Each point is reached from the start by the listed moves, each made once or not at all, plus a little noise. Say if it took an odd or an even number of moves. Then give how often each move was made.

Moves:
(1): [-81  36]
(2): [-10 -47]
Start: [-5 -4]
Points:
[-96 -17] => even (1, 1)
[-5 -5] => even (0, 0)
[-15 -51] => odd (0, 1)

Moves:
(1): [-28 -53 -24   0  20 -11 -11]
(2): [ 36  -7 -69 -13  16  51  31]
(3): [-17  26  38 -15  -2  35 -32]
(4): [  8  25  26 -31 -78  20   4]
(5): [-92   3  61  -8  35 -14  11]
(6): [-41  34 -36 -49  -2 -38 -24]
Start: [ -1  21 -18   6  25 -10  44]
Points:
[-49 104  14 -89 -57   5  -7] => odd (0, 0, 1, 1, 0, 1)
[ -33   23 -117  -82  -17    9   47] => even (1, 1, 0, 1, 0, 1)
[-85  26 -35 -51  37 -22 -19] => odd (1, 0, 1, 0, 0, 1)
[-95  70 -31 -92  -6   7  62] => even (0, 1, 0, 1, 1, 1)

Moves:
(1): [  3 -42  13  24  26  24  -5 -32  15]
(2): [ 40   8 -22  -6   2  19  18 -37  -1]
(3): [ 13   3   7  -1 -32  -1  -3   4  -5]
(4): [-38 -54  -8   4  25  33  -9   9 -31]
(5): [ 31 -26 -23  12  16  35  22  16  16]
(6): [ 10  25  29  24 -21 -13  10   9 -18]
(7): [25 -3 13 -7 24 27 28 -6 18]
(8): [ -4  10  -5   9  -6  11  39 -13   8]
(9): [ -8 -30   5 -31  27 -13  12  -8 -35]
Start: [ 24 -24 -10  -2   5 -18  -5   6  25]
Points:
[ 33 -80   0  50  31  55  55 -59   3] => odd (1, 1, 0, 1, 0, 1, 0, 1, 0)
[  92 -121  -31  -27   65   72   63  -17   -9] => even (0, 1, 1, 1, 1, 0, 1, 0, 1)
[  49 -112  -18   18   73   37   68  -33   29] => even (1, 0, 0, 0, 1, 0, 0, 1, 1)
[ 18 -44  21  30  24  35  57  10   4] => even (0, 0, 0, 1, 0, 1, 1, 1, 0)

Moves:
(1): [ 16 -47  32  29 -58 -40   5  13  43  -2  -2 -33  41  10]
(2): [-23 -11  22 -90 -19   6  -7  32  14 -26   9 -16 -20  18]
(3): [ 12  43  -4  49  27  37   3  32  30  41 -14 -32  45  -5]
(4): [-39  22  41   1  -3   7  -2 -10 -35  16  -9  -6  -9  -9]
(5): [ 21  -1  24  -7  28 -18 -12   8 -21  32   6  17 -14  29]
(6): [ 27  24  13 -14 -34 -23   1 -37   9   1   5   3  17 -20]
(7): [-13  27 -24 -24 -48 -35 -13  12  -9 -26 -12 -19 -55  38]
(8): [ 29  16  26  28   2  19  35  33 -32 -21  -3  28  22   0]
(9): [ 48   0   4  10  32   3  11  46 -37  11 -26 -54 -22 -70]
(10): [-15   1  31  10  18 -38  30   0  41 -28 -32  13 -27   1]
(11): [ 19  -5  -5 -12  -6   3 -32 -25  -8 -40 -27 -17  10  41]
(12): [  2 -18   3  -1 -37  23 -17   1  16  31 -39  31 -14 -14]
Start: [ -4  -7   5  28 -15  49  12  15 -21  14 -21  15  14   3]
Points:
[ -2  45 116   8 -19 121  11 109 -51  87 -71  38  24  23] => even (0, 1, 1, 1, 1, 0, 0, 1, 0, 0, 0, 1)
[ 110   23   56   73 -104   -4  -11   91    7  104 -104  -71   12  -29] => odd (1, 0, 1, 0, 1, 1, 1, 0, 1, 0, 0, 1)
[ 20  71  82 -17 -15  79  22  78 -40  59 -56 -90  25 -85] => odd (0, 1, 1, 1, 0, 1, 0, 0, 1, 0, 0, 0)
[ 68  35  67  46  16 -21  61 116 -80 -20 -88   0 -83  -1] => odd (0, 0, 0, 0, 1, 0, 1, 1, 1, 1, 0, 0)

Moves:
(1): [  0  -2   0  15 -12  -2  14  -7  -7  -6   1  -4   1  -9  15   1  18  -4
  17 -13]
(2): [ 12  34  17   4 -15 -17 -11 -15   9   9  -6   7  22  22  13   4 -19  11
  -9 -27]
(3): [  7   8 -23  -9 -17 -17   7  -3 -28 -25 -14  35 -14  25 -13   3 -26 -10
 -33 -14]
(4): [ 10  11  18 -14 -19  -7   6  22 -10  17   0  13   6  17   6  20 -13   9
   1  24]
(5): [ 10  10   7  11  -8  31 -26 -12   7  -6  33 -11  22  20 -16  -3  13  -9
   3   2]
(6): [ 13   9 -12  -1   3 -12 -24  -5 -23  -2 -12   1   0  17   1   2   6   8
   7  -4]
(7): [  4   3 -12  -2   4  25   5   0   6 -11  10  -7  -7  -3 -22  16   7   1
   9   4]
(8): [ -3   9   1  21  -4  -4   8   8  -2 -24  16 -11   2  -1  12   3   6  13
 -35 -13]
(9): [  0   5  24  13   2  19 -24  13  12  -7   9   5 -19  -7   5   3  -8   7
   9  -6]
(10): [ -9   5  14  15 -14 -13  -2   5  -8   1  -8  -2  -1  -1 -12   0   0  -7
   2  -1]
(11): [  3 -60 -15  -5   2 -20  26 -23 -29 -24  14   8 -14  -3   1   4   4  28
  -1 -19]
(12): [ 26 -19  -3 -19   4  -5 -22  -9  -8 -19   3 -16  -1 -18   8 -23   8  -6
  32  22]
(13): [  3 -12 -10  -2  -2   2  -2  17 -13  16  -2   5   4  -3  -8 -18 -19  10
  24   5]
(14): [  1  15  38   6  22  18  23 -14  -8   3  20 -15  11  -7  14  -3   0  -6
  17 -23]
(15): [ 14   5 -16   3   6   1   1  -4  10   6  24  10 -14  -8 -21  -4   4   2
  -2   2]
(16): [-22   9  11   4   2   2   3  -3  -3   9  -2 -25 -17 -14  16 -12 -19  -3
  27  28]
(17): [  4 -11   1   4   2 -16   4   6   1  -8   4 -27 -18  21   5   0 -17  10
   9 -21]
(18): [ -5  16 -11   2  -8 -27  -9   9 -18 -34   3  27  16  45  -4  10  18  11
  42 -17]
(19): [  8  -2 -14  22   8   4  -3   7  21  -7   5   2   0   1  -3  15 -25  -8
  -5   2]
(20): [ -1  -6   8 -11  14   7  20 -13 -12  -5 -24  19 -15   0   2 -19  19   8
  27  12]
Start: [-18  11 -12  26  -3 -16   0   3   5 -33  12  -4  -3   7  -7  23   0  -3
   2  10]
Points:
[ -4   2  43  54   5 -20  33 -54 -42 -32  65 -35 -23  36 -14 -28 -33  42
  97 -32] => even (0, 1, 0, 0, 1, 0, 0, 0, 0, 1, 1, 0, 1, 1, 1, 1, 1, 0, 0, 1)
[ 51  -8  -5  81 -36  -4 -24   3   0 -88 121 -56 -35  25   2  28 -59  57
  80  -1] => even (1, 1, 0, 1, 1, 0, 1, 1, 1, 0, 1, 1, 1, 0, 1, 1, 1, 0, 1, 0)
[ -6  26 -10  73 -21   6   3   5 -31 -82  57  -9 -71  34 -11 -25 -27  20
  46  -9] => even (1, 0, 1, 0, 1, 0, 0, 1, 1, 0, 0, 0, 1, 0, 1, 1, 1, 0, 0, 1)
